Rows are points. Before rounding, the points of a table are all equally far from one centre. They may lie mostly on one side of it. Where is the centre, to within rounding?

Points, 8 rows:
[[-35  36]
 [-13  -6]
 [  3  21]
 [-45  16]
 [-38  33]
 [-10  38]
 [  1  26]
 [-41   5]]
Centre: [-21  17]

Points, 11 rows:
[[ 24 -11  30 -22 -11  26]
 [ -2  -1  33 -32 -20   0]
 [ 53   4  47   3 -30   9]
 [ 26   8  59  17   5   5]
 [ 37   1  -9   7 -25 -31]
 [-14  23  42   0 -51  26]
 [ 13  23   8  37  17  27]
 [  8  61  22   1  -1  14]
 [ -8  44 -10  33 -42  16]
 [ 15  44  51  38 -38  -1]
 [ 42  17  35  12  18   4]]
Centre: [ 13  16  17  13 -23   5]

Points:
[[ -2 -13 -17 -24   9  17  20 -33  -2  20  64]
 [ 27  -8  -5 -19 -17 -15  -9  17 -40  33 -25]
 [-26 -46   3  11 -37 -10  15 -53 -45  24  27]
 [  0 -48  -3 -44 -22  -7  45 -29 -40  -2   0]
 [ 17   6   3 -18  12  45  42  -9 -61  14 -19]
 [ 34 -40  35  -4 -49  -5  17 -17 -60  25   6]
 [ 19  12   2   8 -57  25  26 -31 -10  42  22]
 [-34 -58   9 -11   4  26   3 -39 -58  18  30]
 [ 14 -13  10 -18  17 -21  44   7 -24  -3 -11]
 [ 40   1 -11  11 -27 -15 -27 -27 -54  32  24]
 [ 17  11  24 -41   1  11  35 -29 -16 -32  14]
 [ 35 -41 -18  22   2  14 -15 -42 -22   0  27]
 [ 28   7  29   7 -33  11 -12  13 -59 -24  -5]
 [ 12  18   0  25  -4   4  41 -14 -53 -27  26]]
Centre: [  2 -10   8  -9 -14  14   6 -18 -35  10  15]

Points, 21 rows:
[[ -7 -26  11 -36 -24 -23   1 -37  25 -66 -17  -3 -20 -38  10  44 -38  -2]
 [-11  31 -17  -4   0 -30 -55 -48  19 -14  16  39  19 -17   5  -1 -31  -6]
 [-16  30   2  21  16 -44  -9  28  -1 -28   3 -12 -11 -56 -28  12 -11  21]
 [ 33  19 -21   9  -5   0 -59 -31   5   2  -4 -28 -54  -6  -6 -33  -2  24]
 [-10 -70  -1  24  -4 -14 -27   2  38  17  54 -38 -30 -15  19  15 -12  15]
 [ 60  -2  15  16 -24 -10 -55 -42   7   2 -30  21 -19   7  17  69  22  15]
 [ -2 -11  16  12 -11 -81 -65  17  19  27 -31  23   4 -29   7  36 -32  -2]
 [  5   5 -10   9 -35  -7  -9 -29  -7 -19 -40   9 -31   5  24 -14  -5  72]
 [ -8 -11 -48   7 -22  -3 -34 -25 -15 -34   2  -4 -63 -37  -5  27 -41 -12]
 [  9 -39  -4  24  -2 -29 -26 -41 -29  -8 -35 -35 -27 -12 -21  38 -23  56]
 [ 13  18  18 -10  22  -7 -70 -23  13  -5 -10 -26   2  13  11  14  21  16]
 [ -5  -3  11 -20  -2  17 -13  -2  22   8  50  28 -29 -20 -13  17 -16  50]
 [ 58 -30 -54 -22  -1 -36 -34 -41 -24  -9  21  -8  11 -69  24  53  13   2]
 [ -2  20  32  -4  17 -31 -18 -43 -20  36 -14  -3 -21   8  12  23 -21  35]
 [ 14   6 -30 -21 -14 -19 -80 -12 -31   3  -3 -24 -20 -26 -11  18  -7  39]
 [ 49  -7 -35   1  11 -60 -28 -38  39 -28  -6 -48 -35  14  60  19   1  -6]
 [  2  17 -38  28  21 -42 -19  25   1  -1  24 -22 -37 -26  16 -16  36 -10]
 [  0  16 -35  19 -13 -54 -36  -7 -26 -11  -1  21 -43 -14   8 -30 -41  18]
 [-18  -4  10   1 -22  25 -26 -27   5  13   9  29 -30 -30  17  23  32  43]
 [ 29  34 -16   2   6 -35 -55 -10  13 -14  51  -6 -49 -20  -7  -7 -14   4]
 [ 28  14  35  -2  22  12  -4   9  24 -35  26  14 -29  11   0   4   2  13]]
Centre: [ 32 -17 -19   7 -12 -27  -6 -11  23   6  -7  -1  -5 -24   9  18 -10   7]
